Each row is a point. The window is the flat piece filled in between its corners: a triangle in 3 columns, a solid with four corners in 4, and so on. A path goes straight from each point to the next, and from the last back to the first. List the points from which the path goes on through the window.

Window (3 x 3):
[[-0.45 -1.04  0.24]
 [ 0.10  0.09  0.07]
 [-0.20  0.50  0.12]]
Path:
(1): [-0.41 -0.17 -0.15]
(2): [-0.52 -0.51 -0.33]
(3): [-0.12 -0.33  0.59]
(4): [-0.22 -0.47  0.38]
(5): [-0.45 -0.47 -0.42]
(6): [-0.32  0.39 -0.17]
(7): [-0.10  0.36  0.39]
(8): [-0.15  0.29  0.43]
(9): [-0.34  0.20 -0.30]
(10): [-0.66 -0.33 -0.34]
(11): [-0.34 -0.12  0.41]
(12): [-0.33 -0.15  0.38]
Through the window after points: 2, 4, 6, 8

Window (6 x 6):
[[-0.79 -0.53  0.05  0.45  1.14  0.20]
 [ 0.13 -0.16 -0.09  0.49 -0.37  0.02]
 [-0.66 -0.15  0.32  0.34 -0.15  0.06]
 [ 0.04 -0.37  0.39 -0.20  0.12 -0.32]
 [ 0.54  0.60 -0.06 -1.20 -0.32 -0.25]
 [ 0.41  0.61  0.39 -0.32  0.01 -0.29]]
Path:
(1): [-0.24  0.13  0.01  0.36 -0.01 -0.49]
(2): [-0.57  0.14 -0.32  0.08 -0.15 -0.74]
(3): [-0.18 -0.16  0.55 -0.02 -0.01  0.36]
(4): [ 0.35 -0.08  0.73 -0.31 -0.22  0.47]
(5): [ 0.00  0.17 -0.02 -0.09 -0.36 -0.62]
(6): [-0.24  0.26 -0.01  0.06  0.03 -0.26]
(7): [0.01 0.12 0.38 0.01 0.13 0.32]
(8): [-0.41 -0.35  0.31  0.06  0.63  0.58]
(9): [-0.52 -0.13 -0.13  0.31  0.68 -0.60]
(10): [-0.21  0.00 -0.07  0.39  0.17 -0.58]
(11): [ 0.14 -0.37  0.66  0.15  0.06  0.46]
(12): [ 0.46  0.12  0.41 -0.33  0.04  0.22]
(13): [ 0.14  0.21 -0.08 -0.45  0.10 -0.67]
(14): [-0.66 -0.14 -0.27  0.36  0.35 -0.42]
(15): [-0.52 -0.44  0.26  0.20  0.46  0.37]
(16): [ 0.05 -0.23  0.45  0.29  0.22  0.29]
Through the window after points: 2, 8

Window (8 x 8):
[[ 0.33  1.06 -0.35  0.04 -0.02  0.65  0.21 -0.06]
 [ 0.61  0.01 -1.04  0.16 -0.18  0.15 -0.31  0.16]
 [ 1.02 -0.92  0.14  0.87  0.08 -0.63 -0.60 -0.37]
 [ 0.34 -0.21  0.04 -0.25 -0.01 -0.76  0.04 -0.08]
 [-0.81 -0.23 -0.06  0.00 -0.48  0.14 -0.38 -0.20]
 [-0.04 -0.40  0.26 -0.28 -0.44  0.37 -0.58 -0.01]
 [-0.43 -0.33 -0.28 -0.17  0.33  0.69  0.49  0.08]
 [ 0.59  0.19  0.42  0.20  0.76 -0.56 -0.61 -0.01]]
Path:
(1): [-0.02  0.07 -0.07  0.23 -0.03  0.52  0.17  0.58]
(2): [-0.29  0.17 -0.37 -0.29 -0.02  0.23 -0.09 -0.76]
(3): [ 0.47  0.30 -0.01  0.10  0.41 -0.10 -0.34 -0.29]
(4): [ 0.19  0.13  0.31  0.12  0.27 -0.21 -0.18  0.51]
(5): [ 0.06 -0.05 -0.27  0.54 -0.09 -0.05 -0.30  0.65]
(6): [ 0.25 -0.23 -0.18 -0.04  0.06  0.26 -0.27 -0.59]
(7): [ 0.46 -0.27 -0.22  0.08  0.05  0.15 -0.63 -0.28]
(8): [ 0.24 -0.37 -0.10  0.76 -0.10  0.08  0.10  0.45]
(9): [ 0.19 -0.25  0.15  0.26 -0.06 -0.36 -0.25  0.29]
(10): [ 0.55 -0.27 -0.23 -0.14  0.25 -0.37 -0.38 -1.04]
(11): [ 0.45 -0.31 -0.21  0.01  0.29 -0.40 -0.40 -0.71]
(12): [ 0.39 -0.52  0.22  0.53  0.13 -0.19 -0.41  0.65]
(13): [ 0.25  0.09 -0.06  0.24 -0.04  0.13 -0.25  0.26]
(14): [ 0.36  0.10 -0.10 -0.24  0.13  0.04 -0.43 -0.36]
(15): [ 0.18 -0.25  0.05  0.01 -0.08 -0.06 -0.61 -0.42]
(16): [-0.08  0.06 -0.04  0.61 -0.43 -0.39  0.04  0.62]
Through the window after points: 1, 3, 9, 13

Window (11 x 11):
[[ 0.25  0.19 -0.05 -0.62  0.23  0.40 -0.17  0.48 -0.73  0.55 -0.50]
 [-0.14  0.02 -0.79 -0.05 -0.13  0.18  0.15 -0.15 -0.50 -0.49 -0.55]
 [ 0.45  0.48 -0.51  0.00 -0.18  0.41 -0.19  0.38 -0.18  0.21  0.64]
 [-0.09  0.41 -0.51 -0.59  0.10 -0.08  0.02  0.04  0.20 -0.09 -0.53]
 [-0.08  0.01 -0.03 -0.05 -0.39 -0.26 -0.06  0.36  0.17 -0.20 -0.65]
 [ 0.14 -1.27 -0.03 -0.29  0.01 -0.65  0.68 -0.60 -0.06 -0.96  1.13]
 [ 0.34  0.83  0.02  0.60  0.27  0.64  0.07 -0.23 -0.10  0.11  0.14]
 [ 0.36  0.44  0.75  0.09 -0.61 -0.05 -0.68 -1.00 -0.14 -0.12  0.63]
 [-0.37 -0.20  0.17 -0.35 -0.06  0.90  0.61  0.10 -0.10 -0.38  0.09]
 [-0.02 -0.03 -0.09 -0.31  0.12  0.27 -0.63  0.16  0.10 -0.40 -0.68]
 [ 0.67  0.17 -0.10 -0.01 -0.52  0.27  0.06 -0.54  0.20 -0.65 -0.44]]
Path:
(1): [ 0.18  0.46 -0.07  0.36 -0.10 -0.20 -0.47  0.46 -0.35 -0.79 -0.07]
(2): [ 0.23  0.43 -0.07 -0.41 -0.02  0.03  0.01  0.43  0.03 -0.56 -0.25]
(3): [-0.07 -0.56 -0.09  0.12 -0.29  0.04 -0.09 -0.30 -0.29  0.48 -0.16]
(4): [ 0.35 -0.27 -0.41  0.14 -0.11  0.52  0.17 -0.40  0.48  0.14  0.06]
(5): [ 0.00  0.05  0.02 -0.36 -0.18  0.06  0.20  0.08 -0.45 -0.68  0.18]
(6): [ 0.24  0.33  0.01 -0.12 -0.15  0.06 -0.01  0.12 -0.08 -0.37 -0.17]
(7): [-0.11 -0.26 -0.33 -0.08 -0.35  0.13  0.00  0.11  0.16  0.10 -0.30]
(8): [ 0.18 -0.57 -0.28 -0.22 -0.16 -0.01  0.23 -0.25  0.05 -0.07  0.53]
(9): [ 0.23  0.05  0.30  0.10  0.21 -0.31  0.28 -0.34 -0.37 -1.29  0.57]
(10): [ 0.23  0.45  0.30 -0.07 -0.12 -0.49 -0.09 -0.01 -0.45 -0.45  0.32]
(11): [ 0.36  0.11 -0.03 -0.03 -0.46  0.73 -0.49 -0.63  0.23  0.08  0.05]
(12): [ 0.08 -0.17 -0.05 -0.50 -0.18  0.46 -0.05 -0.55  0.20  0.08 -0.47]
Through the window after points: 2, 4, 6, 8, 10, 12
